Each point is reached from the start by the listed moves, each made 0, 1 or 2 times, or once backwards (-1), plus a little noise. Is the number of moves made odd or even? Then give how often each move was made.

Moves:
(1): [0.81 0.89 1.94]
(2): [ 1.22  0.26 -2.83]
(3): [ 0.21  1.24 -0.71]
Start: [ 0.20  0.39 -0.59]
Points:
[ 0.48  2.88 -2.00] => even (0, 0, 2)
[ 2.01  0.28 -0.73] => odd (1, 1, -1)
[0.93 4.51 4.74] => odd (2, -1, 2)

Moves:
(1): [ 0.08 -0.84 -0.49 -0.36 -0.86  1.14 -0.33  0.22 -0.62  0.05  0.68]
(2): [-0.51 -0.58  0.34 -0.15  0.61 -0.19 -0.05 -0.20  0.08  0.01  0.31]
(3): [ 0.82  0.52  0.98  1.27 -0.95 -0.59 -1.93  0.30  1.56 -0.29  0.68]
(4): [ 0.04  1.11 -1.13 -1.98  0.71  0.26 -1.23  1.08  0.44 -0.25 -0.85]
(5): [ 0.11  0.76 -0.09 -0.60 -0.10 -0.65 -0.33 -0.31 -1.11 -0.63  0.28]
(6): [-1.69  0.49 -0.77 -0.77 -0.72  0.46  0.95  0.48  0.35  0.59  1.36]
(7): [ 0.25  0.02  1.35  1.82 -1.31  0.65  0.51  0.97  0.27  0.87 -0.23]
(8): [ 0.43  0.56  1.15 -0.29  0.15  0.59 -0.16 -0.42  0.49 -0.54  0.16]
(9): [ 0.96  0.40  0.77  1.89 -0.82  0.48 -0.25 -1.57 -0.54  1.90  0.69]
Start: [ 0.35  0.60  0.80  0.90 -0.63 -0.55 -0.18  0.18 -0.14  0.16 -0.48]
Points:
[-0.54 -1.04  3.31  3.20 -2.98  1.29 -0.21 -0.11  2.18  0.81  3.14] => odd (1, 1, 1, -1, -1, 1, 0, 1, 0)
[-1.11 -0.34  4.01  5.17 -0.60  1.08  3.85 -4.45 -0.54  5.10  2.18] => even (-1, 2, -1, -1, -1, 1, 0, 1, 2)
[-4.17 -0.41 -6.99 -9.49  2.02  1.42 -0.58  3.74 -1.99 -1.67 -0.45] => even (2, 1, -1, 2, 0, 1, -1, -1, -1)
[-1.84  1.48 -0.47 -0.88 -3.11  1.02 -2.57  7.03  2.76  0.51 -0.36] => even (1, 1, 1, 2, 0, 1, 2, -1, -1)
[-3.53  2.52  3.05 -0.43 -1.72  1.65  5.00  3.38  1.87  0.45 -0.08] => odd (-1, 0, -1, 0, 0, 2, 2, 2, -1)

Moves:
(1): [-0.33 -0.98  0.04 -0.82 -0.44 -0.06 -1.47  0.44  1.33 -0.53 -0.43 -0.09
  1.60  0.40]
(2): [ 0.35  0.56  0.14  0.09 -0.91 -2.15 -0.16 -2.22  0.38 -0.61 -0.18  0.07
 -0.52 -0.72]
(3): [ 0.03  0.42  0.69 -1.51 -0.55 -0.04  0.97 -1.03  1.98 -0.97  1.40 -0.31
 -0.62 -1.74]
(4): [ 1.07 -0.74  0.73  1.06 -0.67 -1.56  1.49  1.18  0.53 -0.96 -1.29 -0.24
  0.26  0.50]
(5): [ 0.12  0.05  0.96 -0.20  1.30  0.96  0.90  1.24  0.61 -0.10 -1.12 -0.96
  1.28  0.08]
(6): [-0.59 -0.28  0.42 -0.19  1.67 -1.33 -0.05  0.57 -0.37  0.11  0.33 -0.07
 -0.51 -0.03]
(7): [ 1.05  0.56  0.38  0.85 -0.79  0.21 -1.69 -0.34  0.11 -0.02 -0.03  0.09
 -0.21 -1.00]
(8): [-0.18 -1.11  1.19 -0.28 -0.53  1.87  0.77 -1.10 -0.71  1.47  0.61  0.52
  0.62  0.88]
(9): [ 0.09  0.18 -1.23 -0.36 -2.01 -0.48  0.13  0.83 -1.20 -0.24  0.02  0.72
 -0.33 -0.42]
(10): [-1.39  0.83 -0.02  0.78  0.33 -0.69  0.35 -1.08 -2.07 -0.52  0.83  0.07
 -1.39 -0.10]
(11): [-1.77 -0.22 -0.94  0.80  0.10  0.42 -1.05  0.53  0.15 -1.08 -0.06  0.77
  1.39 -1.23]
(12): [-0.07  1.09  0.31  0.09 -1.42 -0.13  0.68 -1.14  0.88  0.09 -0.39  2.26
 -0.37  1.47]
(13): [-0.56  0.39 -0.40 -0.46  0.29  0.23  0.52  0.00 -0.33 -0.09 -0.83 -1.00
 -1.14 -0.71]
(14): [ 1.97  1.14 -0.42  0.20 -0.62  0.67  0.06 -0.80  1.20 -2.09 -0.26  1.72
 -0.20 -0.97]
Start: [-0.37 -0.01  1.15 -0.60  0.65 -0.15 -0.03  0.31 -0.13 -0.42 -0.16  0.34
  0.53  0.08]
Points:
[-2.61  0.09  4.25 -5.02  4.76  3.42  0.92  1.97  3.54  4.57 -2.83 -1.34
  0.77  4.95] => odd (1, -1, 0, -1, 1, 1, 0, 0, -1, -1, -1, 2, 2, -1)
[-7.60  2.09  1.87 -4.15 -1.58  1.22  2.91 -3.96 -5.42  2.23  5.28  1.83
 -5.57 -4.70] => odd (-1, 0, 2, -1, 0, 2, 1, 2, 2, 1, 1, 1, 2, -1)
[-1.04  2.16 -2.38  0.58 -2.71 -6.18 -1.04  2.96  0.01 -8.76 -8.04  0.00
  2.36 -3.70] => even (2, 2, -1, 1, 2, 0, 0, -1, 2, 1, 1, 0, 2, 1)
[ 2.85  6.23  1.31  2.00 -4.36  2.96  5.29 -4.72 -1.50 -3.07 -4.56  7.18
 -1.42  1.59] => even (-1, 1, -1, 0, 2, -1, 0, 1, 1, 1, 0, 2, 1, 2)
